Each point is reached from the start by the listed moves, each made 0, 1 or 2 times, or once backwards (-1), plus a little noise. Is the number of moves made odd or even? Then give how often each move was made.
In the rows, 128 means zero.

Moves:
(1): [138 146 147 145]
(2): [112 132 144 120]
(3): [105 120 128 130]
Start: [125 135 126 137]
Points:
[137 185 197 153] => odd (2, 2, -1)
[107 105  91 129] => odd (-1, -1, 1)
[100 156 165 174] => even (2, 0, 2)
[ 62 122 144 132] => odd (0, 1, 2)

Moves:
(1): [138 117 135 141 122 127 130 114 112 128 132 132 134]
(2): [135 162 151 127 131 131 119 144 107 112 124 135 137]
(3): [128 132 138 117 132 135 134 123 127 123 124 117 135]
(4): [124 132 120 132 136 141 123 124 128 127 121 131 133]
(5): [121 135 123 108 140 118 106 130 114 142 125 125 137]
(6): [138 115 117 107 123 140 134 131 121 116 128 131 127]
(7): [122 151 117 121 129 111 138 119 130 127 136 127 127]
(8): [133 112 127 129 138 117 140 134 125 122 111 120 121]
(9): [143 134 132 120 128 130 119 126 137 126 130 130 114]
(10): [120 125 121 122 129 125 137 127 108 144 133 118 110]
(11): [126 123 126 134 138 131 125 124 123 122 147 131 132]
Start: [124 129 136 119 151 121 140 119 115 114 127 115 133]
Points:
[110  73 142 149 178 175 194  99  54 112 117  81 129] => even (1, 0, 2, 2, -1, 0, -1, 1, -1, 2, 1)
[153 187 173  30 200  94 134 136   7  91  93  80 141] => odd (1, 2, 2, 0, 2, 1, 1, 2, 1, 1, 0)
[161  98 153 175 186 119 154  98 120  79 138 114 102] => even (1, 0, 0, 1, -1, -1, 0, 2, 2, 0, 2)
[157 193 183  87 151 131  70 129  30  88 132 151 207] => odd (2, 2, 0, 0, 2, 1, 0, -1, 0, -1, 0)

Moves:
(1): [147 131 119 127 126 121 121 125 128 130 124 120 127 128 130 140 118 127
 133 126 119 132 138 124]
(2): [129 134 134 130 128 128 128 121 124 126 123 135 122 133 126 112 128 126
 118 129 132 144 133 122]
(3): [130 124 139 126 135 117 126 136 132 122 126 125 135 113 130 124 122 127
 129 128 116 129 141 121]
(4): [127 134 131 148 116 135 132 138 137 120 131 126 127 127 139 131 123 125
 121 117 128 134 129 128]
(5): [128 126 127 121 133 126 130 126 138 132 128 125 123 124 120 122 131 128
 130 126 137 135 120 120]
(6): [129 131 130 131 120 127 130 130 125 128 135 124 137 127 123 126 122 128
 119 127 125 134 127 128]
(7): [140 122 130 118 135 130 129 142 130 131 123 125 131 128 134 124 125 122
 129 129 118 139 116 137]
(8): [121 122 120 127 125 138 118 135 122 132 130 116 119 130 125 123 120 132
 130 132 127 134 135 117]
(9): [132 129 127 130 130 126 133 132 129 133 129 128 133 136 126 128 134 134
 124 120 126 131 136 123]
(10): [120 140 132 134 130 119 135 136 127 136 124 118 123 133 128 134 125 125
 125 128 138 125 123 137]
(11): [127 126 122 139 126 121 119 134 132 118 141 111 130 136 121 120 140 126
 118 129 130 133 136 134]
(12): [124 109 131 135 134 127 126 124 129 139 123 119 129 137 127 140 124 134
 122 143 122 141 125 127]
(13): [128 135 141 141 135 129 112 131 135 126 137 124 133 135 130 129 133 123
 123 124 130 141 114 120]
(14): [131 119 129 122 131 138 124 124 126 120 128 124 122 133 131 140 122 137
 137 127 113 130 127 149]
(15): [125 131 128 124 144 120 127 113 132 139 137 126 125 131 134 122 131 122
 120 122 124 133 124 133]
(16): [134 133 129 127 127 131 132 132 121 125 131 125 123 121 135 137 133 124
 122 133 127 128 126 130]
(17): [136 128 129 126 127 121 133 131 127 126 128 116 116 137 123 128 129 129
 130 132 114 121 126 130]
(18): [132 133 123 140 127 120 127 131 129 133 131 131 122 125 129 125 127 134
 131 125 126 133 122 132]
(19): [129 132 130 129 132 130 132 134 132 127 135 131 123 135 126 124 125 124
 139 139 126 137 135 131]
(20): [130 133 115 130 130 134 130 125 126 121 124 123 133 128 130 131 130 131
 125 132 126 131 123 125]
(21): [133 124 131 133 132 139 122 124 120 126 126 126 122 126 119 117 129 121
 123 125 143 121 134 128]
(22): [122 124 128 129 126 128 134 126 125 123 119 127 131 123 123 123 137 122
 144 120 124 132 131 126]
(23): [134 126 123 124 137 118 134 133 119 119 129 136 119 135 122 129 125 118
 124 125 120 134 135 127]
(24): [123 128 127 123 128 136 124 133 133 135 120 140 131 123 115 128 128 129
 125 129 121 135 131 129]
Start: [134 131 123 132 125 130 127 136 121 128 131 122 123 130 142 137 127 121
 128 132 142 129 130 122]
Points:
[182 149 158 167 136 159 130 137 112  62 177  61  84 149 160  84 158  49
 110  85 108 170 137 148] => odd (0, 1, 0, 2, 0, 1, 1, 0, 0, -1, 1, -1, 1, 1, 2, 2, 2, -1, 1, 0, 2, 2, 0, -1)
[123  59  91 156 156 126  92 139  59  58 155  69  95 106 122 124 154 131
 133 133  98 167 182 123] => even (-1, 0, 2, -1, 0, 0, -1, 2, 0, -1, 2, 1, 0, 2, 0, 2, -1, 2, -1, 1, 1, 2, 2, -1)
[150 125 144 171 142  74 130 155 153 130 128  44 116 139 203 210 104 113
 201 124  67 152 125 219] => odd (2, -1, 1, 1, -1, -1, 1, -1, -1, 2, 1, 1, 0, 2, 1, 0, 0, 1, 1, -1, -1, 2, -1, -1)
[142 150 173 211  98 154 120 185 125  91 139  69  63 106 149 164 125 106
 166 130 146  95 134 148] => even (0, -1, 1, 2, 0, -1, -1, 0, -1, 1, 0, 0, 1, 1, -1, 2, 2, 1, 1, -1, 2, 1, -1, 0)
[ 93 117 126 189 153 156 144 189 163 198 107  97  62 189 113 116 120 120
 167 136 101 232  89 116] => odd (-1, 0, -1, 2, 1, -1, 1, 2, 1, 1, -1, 2, 1, 0, 1, -1, 2, 2, 2, 0, 0, 2, 0, 2)
[103 105 168 110 123 175 141 115  90 175  94 111  98 106  90 158  92 126
 116 198 209 146 139 134] => even (0, 1, 0, -1, 2, 2, -1, 0, -1, 2, -1, 2, -1, 1, -1, 2, -1, -1, 1, -1, 2, 0, -1, 1)
[120  60  98 156 151 175  71 117  93 105 117  15  91 128 102 110 144 138
 142 178 128 193 146 132] => even (0, 1, 1, -1, 1, 0, 0, 2, -1, 0, 2, 2, 0, 2, 0, 1, 0, 1, 0, 2, 2, 2, -1, 0)
[175  93  88 243  73 183  53 137 130 106 159   8 122 203 129 136 101 175
  72 110 131 249 152  97] => even (2, 2, -1, 2, 1, 2, 0, 2, 2, -1, 2, 2, 1, 2, -1, -1, 0, 1, -1, 1, 1, 0, -1, -1)
[167  96  94 196 127 114  87 202 119 127  94  65  59 132 122 145  67 109
  98 135 114 222 160  96] => even (2, 1, 1, 2, 1, -1, 1, 2, -1, 1, 1, 2, 0, 0, -1, 0, 0, 2, -1, 0, 1, 0, 2, 1)

Moves:
(1): [135 131 137 135 126 138 136 124 122 135 119 123 124 124 147 131 125 134
 131 134 127 125 141 132 123 129]
(2): [118 147 142 123 129 135 130 131 117 126 124 130 116 128 142 118 130 107
 124 130 126 127 146 114 142 133]
(3): [116 120 143 128 133 132 120 129 135 131 127 123 120 132 125 113 138 123
 136 130 133 122 123 129 120 137]
(4): [128 119 110 113 135 124 124 127 136 133 139 125 131 136 114 131 124 127
 132 125 124 135 127 137 134 132]
(5): [124 132 137 143 127 131 137 124 142 114 127 132 117 118 119 124 117 135
 121 127 115 125 136 136 105 137]
(6): [122 125 137 128 123 130 123 130 136 116 148 129 128 134 120 118 137 127
 128 131 123 120 125 127 118 130]
(7): [127 127 118 128 138 122 141 127 112 133 135 133 127 129 134 138 116 124
 128 137 141 136 140 137 140 116]
(8): [123 143 118 137 127 131 126 124 128 126 130 124 130 127 132 130 124 131
 122 135 127 127 125 124 109 127]
(9): [129 119 140 139 128 138 135 121 132 125 122 118 129 131 143 120 124 123
 123 125 116 135 133 128 127 131]
(10): [133 112 128 125 125 130 138 122 138 136 124 124 136 118 123 128 136 124
 137 122 135 140 127 129 120 128]
(11): [121 139 147 127 133 123 126 119 106 123 125 140 137 138 137 136 126 124
 126 129 124 131 138 128 120 127]
(12): [127 141 129 130 121 125 130 118 118 131 121 127 113 119 124 118 121 129
 125 131 125 125 135 132 132 110]
(13): [122 125 134 127 125 128 125 135 132 118 125 129 135 135 124 122 135 116
 132 127 131 122 133 130 131 132]
(14): [127 128 127 134 135 126 131 123 140 129 133 124 127 120 130 128 134 125
 132 139 122 125 128 133 131 127]
(15): [127 114 128 132 136 127 133 136 130 122 124 131 129 134 139 137 119 112
 145 131 123 139 131 128 131 131]
(16): [127 133 127 132 125 129 127 129 127 125 133 121 124 123 125 125 135 135
 126 137 124 131 127 132 132 136]
(17): [132 126 135 132 139 134 141 128 125 131 116 132 121 131 131 115 144 123
 136 122 122 133 133 138 128 127]
(18): [126 117 126 128 132 124 125 132 142 128 127 120 131 132 124 135 134 122
 132 120 132 134 127 129 124 122]
(19): [121 133 125 124 120 131 137 115 127 129 132 121 128 125 128 128 129 136
 126 134 127 125 123 122 128 128]
(20): [129 123 127 142 129 123 129 131 127 138 131 125 122 127 130 131 133 121
 124 127 120 130 130 131 126 131]
(21): [129 124 113 133 135 136 128 121 121 130 135 139 125 129 122 138 131 135
 133 135 136 129 126 130 133 123]
(22): [133 138 118 135 131 121 121 130 134 111 144 136 116 142 131 136 121 118
 115 141 124 125 119 134 129 129]
(23): [131 135 131 136 133 126 133 132 137 129 130 132 123 137 136 131 117 115
 129 130 123 136 131 134 141 127]
(24): [127 117 102 124 127 129 127 126 134 144 122 135 131 115 139 137 139 141
 131 135 130 135 134 143 124 112]
Start: [135 127 107 140 132 116 128 119 126 136 126 122 134 125 132 118 123 141
 112 123 136 121 125 134 133 137]
Points:
[166 146 163 176 167 119 165 102  58 153  71  75 124 132 221 128 103 124
 100 122 105 150 186 148 163 103] => odd (2, 0, -1, 0, -1, -1, 1, 0, 2, -1, 1, 1, -1, 1, 0, 1, 1, 2, -1, 0, -1, 0, -1, -1)
[ 78 145 159 191 158 136 136 106 135  94 142 132 128 119 111  87 128 191
 108 141 127 106 109 154  17 166] => odd (-1, -1, 2, -1, 2, 1, 1, 2, 0, -1, 1, -1, -1, 0, 0, 1, 1, 0, 0, -1, 0, -1, 0, 0)
[118 125  99 101 132 112 144 109 115 110 153 134 123 155 100 106 159  39
 155 119 133 134 119  83 170 145] => even (-1, 2, -1, 1, -1, 1, -1, 0, -1, 2, 0, 1, 1, 0, 2, -1, 1, 0, 2, 1, 1, 1, -1, -1)
[154 151 208 224 152 134 169 125 176  32 148 114  44 122 155  57 126  78
 104 153   7 115 167 167 102 193] => even (1, 1, -1, 0, 2, 2, -1, -1, 1, 0, 0, 1, -1, 2, 2, 2, 2, 0, -1, 0, -1, 2, -1, -1)
[131 109 102 139 168 114 171  96 169 135 185  58 142 173 121 103 154 133
 116 138 150 168  82 166 132 146] => even (0, -1, 1, 1, -1, 1, 2, 1, 1, 1, 0, -1, -1, 0, -1, 2, 2, 2, 2, -1, -1, 1, 1, -1)

Moves:
(1): [137 144 128 133 130 120 128 127 129 107 131 124 113 127 140 131 139 131
 141 125 123 129 126 129 134]
(2): [129 124 131 133 130 126 125 125 140 136 136 136 133 114 145 130 124 131
 128 129 130 121 127 123 126]
(3): [127 129 134 128 126 133 131 126 121 141 123 133 125 139 144 113 124 100
 127 137 135 124 138 124 141]
(4): [120 128 134 121 122 113 124 135 136 133 128 130 150 124 142 132 140 149
 141 127 121 122 135 139 141]
(5): [132 129 142 133 135 115 126 121 123 132 134 124 128 127 136 130 137 136
 131 125 125 136 128 130 132]
(6): [133 122 130 134 133 134 132 147 124 115 116 130 131 130 134 127 127 121
 125 132 127 127 128 138 132]
(7): [128 130 117 136 130 131 118 122 123 128 124 127 123 129 122 137 126 119
 125 115 129 124 123 123 136]
(8): [128 131 129 135 125 136 124 130 131 140 116 130 136 136 132 124 126 129
 128 128 126 129 135 123 129]
(9): [128 138 130 114 135 122 145 146 141 134 118 138 131 128 137 133 128 125
 131 124 130 134 144 139 131]
(10): [127 120 115 125 128 139 122 133 116 126 119 122 127 119 124 123 127 131
 133 131 129 129 123 126 132]
(11): [117 123 128 137 137 133 123 129 133 125 121 127 120 137 121 131 121 132
 125 125 132 118 137 124 142]
(12): [137 140 140 130 135 133 123 122 118 129 129 141 133 125 125 123 137 127
 129 136 128 139 127 126 125]
(13): [131 110 130 128 122 135 133 121 125 112 127 116 122 134 128 132 117 131
 138 117 130 129 140 122 127]
(14): [121 129 117 123 123 128 141 134 120 133 117 130 139 136 139 134 130 141
 123 130 139 126 131 115 122]
(15): [138 122 132 123 126 124 114 118 140 121 124 127 119 135 126 129 124 134
 130 130 127 125 125 130 131]
(16): [126 122 120 128 130 132 131 132 131 123 131 125 123 135 120 129 133 131
 121 121 122 128 127 125 132]
(17): [127 127 136 129 116 128 126 127 136 126 136 125 129 119 121 130 140 132
 130 119 134 125 130 114 136]
(18): [135 140 140 130 135 142 131 124 132 146 133 138 139 127 127 128 115 115
 133 119 130 144 112 131 139]
(19): [129 131 121 117 123 115 122 115 132 119 121 115 129 128 130 128 127 134
 123 112 122 125 123 125 134]
(20): [121 127 125 127 126 120 121 135 128 125 124 125 129 121 128 131 131 125
 129 133 125 141 133 128 125]
(21): [128 132 123 125 125 133 120 130 126 132 134 136 123 127 127 122 128 135
 120 137 126 136 125 133 117]
(22): [123 127 142 116 133 132 121 136 132 136 123 133 141 134 124 118 131 117
 123 123 132 123 127 126 121]
(23): [128 130 130 127 124 142 127 127 130 134 133 122 135 126 131 131 137 126
 126 130 129 130 133 131 124]
(24): [109 118 125 128 110 135 140 134 142 120 111 128 128 126 126 118 137 135
 127 142 115 127 124 131 124]
Start: [118 107 119 131 131 113 115 124 129 123 130 136 119 131 126 129 127 129
 131 131 118 134 130 136 136]
Points:
[123 106  96  95 131 126  93 142 179 165  62 147 162 161 234 153  42 124
 133  83 137 132 203 148 178] => odd (0, 2, 1, 1, -1, 1, 1, 2, 2, 0, 1, -1, 2, 1, 1, -1, -1, 1, 2, 1, 2, 0, 1, -1)
[ 88  86 115  69  49 114  92  80 146 139 101 142 185  83 204  65 177 175
 157 190  95 114 110 115 150] => odd (0, 2, 2, 2, -1, -1, -1, -1, -1, 2, -1, 2, 0, 1, 1, 0, 0, 0, 2, 0, 0, 0, 1, 2)
[ 72  27 170  94 115 138 130 132 202 110 102 144 144 135 120 149 192 249
 153 134 120 114 203 125 135] => even (-1, 1, -1, 1, 2, -1, 0, -1, 2, 1, 2, 2, 2, 1, 2, 1, 1, -1, -1, -1, 0, 1, 2, 2)
[143 150 186 140 162  73  89 101 207 109  99 162  89 171 165 149 117 156
 199  90  58 219 165 172 200] => even (2, 0, 0, 1, 2, -1, 1, 2, 2, -1, 1, 1, 2, -1, 2, 1, -1, 2, 0, 2, 1, 0, -1, 1)
[ 56  64 113 128  70 133 123 126 180 131 156 143 169 118 133 115 181 212
  83 138 115  76 150  80 126] => even (-1, 2, 0, 1, -1, 0, -1, 0, -1, -1, 1, 1, 0, 1, -1, 2, 2, -1, 1, -1, 1, 0, 1, 1)
[ 83 124 192 143 176 198  40 163 117 229 152 200 216 153  94  92 126  67
 122 138 125 171 148 136 183] => odd (-1, 0, 1, 2, -1, 0, 0, 1, -1, 0, 2, 2, 0, -1, -1, 2, 0, 2, -1, 2, 1, 2, 1, -1)
[ 92  56 125 119  97 122 123 188 210 100  71 157 144 139 186 104 121 183
 148 166  60 116 154 220 148] => odd (0, 1, 0, 2, 0, 2, 0, 1, 1, 0, 0, -1, 1, -1, 1, 0, -1, 0, 0, -1, 2, 0, 0, 2)
